Rows are points. The window is the flat piece filled in between its corners: a triangle in 3 columns, a solid with four corners in 4, and so on. A path goes straight from each point to the next, and from the last back to the first. After which points does the path pass through the window?

Window (3 x 3)
array([[  6,   9, -83],
       [  2,  -2,  43],
       [ -2,  31,  26]])
Path:
(1): [-17, -20, -43]
(2): [ 49,  33, -57]
(3): [ 48, -14, -17]
(4): [-12,   4,  -5]
(5): [-47,  41,  51]
(6): [17, 11, 19]
(7): [ 48,  30, -44]
(8): [-40, -35,  53]
Through the window after points: 5

Window (6 x 6)
array([[ -39,    3,   43,  -46,    7,  -65],
       [ -56,   19,   -6,  -46,  -18,  -27],
       [ -38,  -25,  -57,   77,   37,  -40],
       [  15,   -1,  -24,  -17,  -24,  -23],
       [  20,  -49,   -5, -111,   28,  -20],
       [ -10,   -8,  -18,   37,  -18,   34]])
Path:
(1): [  3,  18,  14, -40,   1, -31]
(2): [-54, -32,  33, -63, -23, -41]
(3): [-37, -14,  23, -18, -22, -54]
(4): [  1,  21,   0, -57,  36, -33]
(5): [  0,  35,   1, -42,   3, -40]
(6): [-92, -52,  49, -19,   9, -67]
(7): [ -3, -72, -22,  52, -43, -27]
(8): [-20,  28, -34, -14,  27, -31]
(9): [  9,  26, -10,  -7,  22, -13]
(10): [-45, -47, -39, -15, -28,  -3]
(11): [-29,  -6,  -6, -13, -32, -34]
(12): [-54,  28, -14,  23,  24,  -1]
Through the window after points: 3, 5, 7

Window (9 x 9)
array([[ 28,  70,  43, -13, -48,   9,   0,  30,  17],
       [ 62, -41, -11, -36,  17, -17,  52,  17, -33],
       [ 55, -70,  -1,   1,  27, -36, -19,  33, -23],
       [-18,   8, -21,  80, -13, -22,  10,  47,  35],
       [100,  42,  31, -25,  78,  41,  22,  42,  71],
       [-36, -45,  26, -32,  10,   6,  14, -45, -23],
       [ 89, -30, -14,  60,  12,  30,  15, -57,   8],
       [ 24, -11, -40,  31, -66,   4, -19, -35,  34],
       [-71,  45,  11, -52,  -2,  23, -22,  26, -39]])
Path:
(1): [  5,   9,  26,   0, -19,  41,  -5,   4,  10]
(2): [ 43,   1,  11,   6, -13,  34,  -1,  10,  45]
(3): [ 49,  20, -39,   6,   3, -21,   2, -18,  19]
(4): [   4,   31,  -12,  -22,  -34, -101,   35,  -25,  -25]
(5): [-39, -16,  16,   5,  20,  81, -25,  27,   4]
(6): [ 24, -27,  -4,  21,  22,  30,   5,  45, -17]
(7): [ 39,  -1,  12, -13,  16, -46,  27, -12,  17]
(8): [ 62,  55, -40,  -6,  45, -57, -13,  15,  36]
Through the window after points: 2, 4
